Each row is a point. The ring and each string are closed loops that go straight from each point to the next, and from the last back to the first. Before rounding, they use only three directions, however many columns there are. How many times does the string pass through the ring? Passing back the other way cancels.
(in the rows, 128 means zero)

Ring (7 x 3):
[[169 129 144]
 [140 161 133]
 [ 98 165 121]
 [ 68 146 124]
 [ 74 114 125]
 [101 105 121]
 [145 111 131]]
String, 21 rows:
[[ 86 172 134]
 [111 155 151]
 [114 142 136]
 [ 96 160 106]
 [ 89 170 104]
 [ 79 180 111]
 [ 85 167 139]
 [ 99 146 143]
 [102 139 133]
 [ 75 142 149]
 [ 53 139 138]
 [ 44 136 119]
 [ 67 136 107]
 [ 97 134 121]
 [ 96 130 138]
 [ 67 128 145]
 [ 37 138 127]
 [ 44 149 102]
 [ 74 149  99]
 [103 140 130]
 [102 147 147]]
Times through: 1

Ring, 7 rows:
[[141 143 160 112  93 156]
 [131 169  89 122 117 134]
 [121 171  60 139 149 114]
 [119 151  68 151 175 103]
 [126 111 148 151 169 118]
 [128 100 194 147 152 133]
 [136 111 216 129 112 156]]
String, 15 rows:
[[129 148 114 132 133 130]
 [144 160  55 109 124 126]
 [129 169  29 131 155 107]
 [108 163  36 165 196  88]
 [125 139  46 149 191  92]
 [138 118  93 134 169 110]
 [135 123 134 132 144 128]
 [124 120 164 149 153 128]
 [114 125 178 160 155 129]
 [134 127 150 130 131 137]
 [151 113 187 108 100 157]
 [158 118 204  93  71 174]
 [147 141 184 102  72 170]
 [130 158 145 125 103 149]
 [122 152 129 140 133 133]]
Times through: 1
String:
[[154 158  89  92  90 147]
 [144 144 108 113 116 137]
 [118 152 125 146 142 128]
 [105 185  74 156 151 116]
 [110 189  41 150 156 108]
 [103 170  80 165 170 107]
 [127 146 107 138 146 123]
 [136 146  81 125 142 121]
 [117 144 117 152 158 118]
 [109 146 116 163 171 113]
 [115 143 115 155 164 116]
 [104 153  83 172 190  98]
 [117 160  29 153 188  91]
 [135 160  15 127 163 101]
 [138 161  27 121 150 109]
 [104 185  25 162 180  94]
 [104 169  87 163 165 111]
 [109 158 117 158 155 120]
 [123 185  59 130 127 125]
 [121 179  87 133 123 131]
 [114 155 134 150 140 130]
 [119 166 126 138 121 138]
 [139 177 107 106  83 153]
 [120 153 138 142 130 136]
 [132 146 127 128 125 136]]
Times through: 0

Ring (7 x 9):
[[144 156 105  77  88 111 109 173  94]
 [151 107 122  61 151 156 141 180 123]
 [147  95 128  91 186 166 151 139 155]
 [134 103 133 140 190 151 146  90 177]
 [122 130 136 170 146 113 126  78 166]
 [123 162 121 157  96  87 105  99 132]
 [133 175 104 118  73  86  96 135 101]]
String:
[[157 115 116  31 127 152 135 216  97]
 [151  99 132  53 146 157 144 199 119]
 [146 104 132  76 151 151 142 171 131]
 [141 126 118 102 145 136 130 134 136]
 [151 106 114  80 183 167 146 139 147]
 [153  83 123  80 218 189 162 132 167]
 [145  82 136 100 207 176 160 128 170]
 [138 102 136 114 172 150 145 127 157]
 [137 122 122 124 159 137 133 109 152]
 [133 110 125 155 200 150 144  63 187]
 [127 104 136 175 205 147 147  50 199]
 [125 103 147 159 176 136 144  87 179]
 [132 119 135 127 144 128 133 123 148]
 [130 120 136 132 142 125 131 121 148]
 [127 141 124 153 133 111 120  91 150]
 [118 164 118 188 114  86 105  57 153]
 [112 169 127 193  90  71  99  69 143]
 [120 157 128 158  92  85 106 106 131]
 [130 145 123 130 111 106 115 123 129]
 [132 158 112 128 103 101 108 119 122]
 [132 189  93 129  73  80  89 113 104]
 [134 205  86 111  37  66  77 141  77]
 [138 170 106  91  63  91  98 169  86]
 [138 133 125  98 113 120 122 159 118]
 [141 146 111  95 110 117 116 150 113]
 [145 151 102  83 108 120 113 156 106]
 [154 140 103  44 107 134 120 198  90]]
Times through: 5
